Rows are points. Examples show where two turns around zero, p and q, send a point. Write where each new point lands after one turn and then the other. Backwards means that the second turn is done in reverse. Each puzzle has new turns, and all numbers are rounded.

Turn p:
[-0.12 -0.10] => [-0.08 -0.14]
[0.06 0.41] => [-0.09  0.40]
[ 0.06 -0.31] => [ 0.17 -0.27]
Turn q:
[0.13 0.06] => [0.14 0.02]
[-0.51  0.02] => [-0.48  0.16]
[ 0.16 -0.18] => [ 0.10 -0.22]
[0.22 0.10] => [0.24 0.03]
Where do these land?
q, then p: [-0.29 -0.30] => [-0.26 -0.33]
q, then p: [-0.06  0.37] => [-0.09  0.36]
p, then q: [0.26 0.04] => [0.26 0.06]
q, then p: [-0.04 -0.26] => [-0.02 -0.26]
q, then p: [0.13 0.15] => [0.12 0.16]

Turn p:
[-0.15  0.01 -0.24] => [-0.23  0.14 -0.09]
[-0.20 -0.14 -0.06] => [-0.21 -0.10 -0.09]
[-0.12 -0.07  0.32] => [ 0.00 -0.30  0.17]
[-0.17  0.13 -0.05] => [-0.17  0.08  0.11]
[0.65 0.07 0.03] => [ 0.62  0.19 -0.11]
Turn q:
[ 0.06 -0.37 -0.18] => [ 0.05 -0.29 -0.29]
[ 0.19  0.49 -0.03] => [0.26 0.42 0.19]
[-0.21  0.12  0.06] => [-0.20  0.14  0.06]
[-0.04 -0.24  0.15] => [-0.11 -0.26  0.04]
Where do these land?
q, then p backwards: [ 0.19  0.15 -0.12] => [ 0.26  0.08 -0.02]
q, then p: [-0.13  0.05 -0.12] => [-0.12  0.13  0.04]
q, then p backwards: [ 0.28  0.18 -0.23] => [ 0.40  0.06 -0.05]
p, then q: [ 0.02 -0.42  0.10] => [ 0.05 -0.24 -0.36]
p, then q: [-0.36  0.04  0.38] => [-0.32 -0.38  0.17]

Turn p:
[ 0.28 -0.14 -0.07 -0.36] => [-0.26 -0.36 -0.06 -0.18]
[-0.19 -0.15 -0.19 -0.08] => [-0.21  0.09 -0.18  0.13]
[-0.30 -0.17  0.10  0.05] => [-0.17  0.30  0.08  0.10]
[-0.19  0.24  0.10 -0.07] => [ 0.11  0.23 -0.08 -0.20]
[0.40 0.23 0.06 0.45] => [ 0.53 -0.25  0.23  0.14]
Turn q:
[ 0.42  0.38 -0.14  0.07] => [ 0.12  0.57 -0.02  0.05]
[-0.30 -0.25 -0.21 -0.38] => [ 0.00 -0.37 -0.33 -0.32]
[ 0.14  0.10  0.09 -0.18] => [ 0.04  0.14  0.09 -0.20]
[-0.08 -0.30 -0.07  0.14] => [ 0.13 -0.27 -0.05  0.17]
[ 0.11  0.08  0.12 -0.04] => [ 0.01  0.11  0.13 -0.07]
[-0.28 -0.01  0.22  0.38] => [-0.28 -0.18  0.19  0.35]
Where do these land?
q, then p: [ 0.10 -0.12 -0.19 -0.05] => [ 0.02 -0.23 -0.07  0.05]
q, then p: [ 0.43  0.21  0.13 -0.38] => [ 0.10 -0.15 -0.09 -0.59]
q, then p: [0.27 0.24 0.34 0.19] => [ 0.31  0.21  0.26 -0.28]
q, then p: [ 0.07  0.27 -0.07 -0.10] => [ 0.12  0.07 -0.22 -0.16]
q, then p: [-0.23 -0.16 -0.18  0.08] => [-0.12 -0.03 -0.06  0.31]
p, then q backwards: [-0.11 -0.16 -0.07  0.10] => [-0.03  0.10 -0.01  0.20]
p, then q: [-0.52 -0.29  0.04  0.17] => [-0.50  0.26  0.01  0.25]

Turn p:
[ 0.11 -0.20 -0.21 -0.18 -0.09 -0.15] => [ 0.13 -0.19  0.05 -0.25 -0.20 -0.02]
[-0.18  0.11  0.13 -0.35  0.07 -0.29] => [ 0.28  0.31  0.25 -0.08 -0.09 -0.14]
[-0.25 -0.01  0.13 -0.15 -0.25 -0.03] => [ 0.06  0.12  0.29  0.09 -0.15  0.18]
[ 0.09 -0.05 -0.29 -0.24  0.33  0.13] => [-0.07  0.02 -0.07 -0.48  0.16 -0.10]
[-0.02 -0.14  0.01  0.13 -0.32  0.06] => [-0.06 -0.20  0.06  0.16 -0.15  0.22]
[ 0.17 -0.23  0.30  0.42  0.51  0.31] => [-0.18 -0.27 -0.13  0.21  0.71 -0.19]
[-0.33  0.21 -0.01  0.41 -0.17 -0.13] => [-0.32  0.13  0.03  0.41 -0.26 -0.11]
[ 0.40  0.31 -0.06 -0.05 -0.09  0.10] => [ 0.15  0.10 -0.46 -0.06 -0.03  0.17]
Turn q:
[-0.03  0.10 -0.30  0.46 -0.12  0.08] => [ 0.17  0.04 -0.47  0.25 -0.01  0.14]
[ 0.27 -0.02 -0.07 -0.40 -0.30  0.06] => [ 0.18  0.28  0.12 -0.27  0.14 -0.34]
[ 0.19 -0.26 -0.40 -0.27  0.15 -0.22] => [ 0.00 -0.14  0.00 -0.13  0.58 -0.17]
[ 0.06  0.12  0.01 -0.25  0.11  0.01] => [-0.04  0.14  0.23 -0.04  0.13  0.02]
[-0.65  0.10  0.26  0.15  0.15 -0.13] => [-0.57 -0.12 -0.07  0.04 -0.35  0.31]
[-0.27  0.10  0.06 -0.01  0.10  0.23] => [-0.09  0.08  0.02 -0.11 -0.14  0.32]
[ 0.06 -0.29  0.32  0.25  0.08 -0.05] => [ 0.08 -0.42  0.07  0.07 -0.25 -0.06]
[ 0.36  0.16  0.13  0.07 -0.17  0.02] => [ 0.27  0.15  0.10  0.19 -0.11 -0.22]
Where do these land?
p, then q: [-0.01 -0.34 -0.10  0.64 -0.11  0.26] => [-0.16 -0.52 -0.41 -0.26 -0.12  0.25]
p, then q: [ 0.27 -0.11 -0.03  0.10  0.16  0.09] => [-0.01 -0.19 -0.02 -0.08  0.29  0.05]
p, then q backwards: [-0.02  0.21  0.15 -0.36  0.19 -0.37] => [ 0.39  0.12  0.01 -0.18 -0.34  0.23]
q, then p backwards: [ 0.08  0.18  0.19 -0.10 -0.11 -0.20] => [-0.28  0.07  0.00  0.11  0.08 -0.19]
p, then q: [ 0.07 -0.08 -0.24 -0.01 -0.15 -0.07] => [ 0.02  0.04 -0.11 -0.24  0.00 -0.16]
p, then q backwards: [-0.08 -0.06  0.21 -0.47  0.15 -0.35] => [ 0.48  0.00  0.12 -0.27 -0.13  0.29]
p, then q: [ 0.05 -0.10  0.07 -0.04 -0.15  0.22] => [ 0.17 -0.05  0.04 -0.14 -0.05  0.18]
q, then p: [-0.36  0.29 -0.26  0.23  0.01  0.41] => [-0.41  0.17 -0.32 -0.23  0.02  0.40]
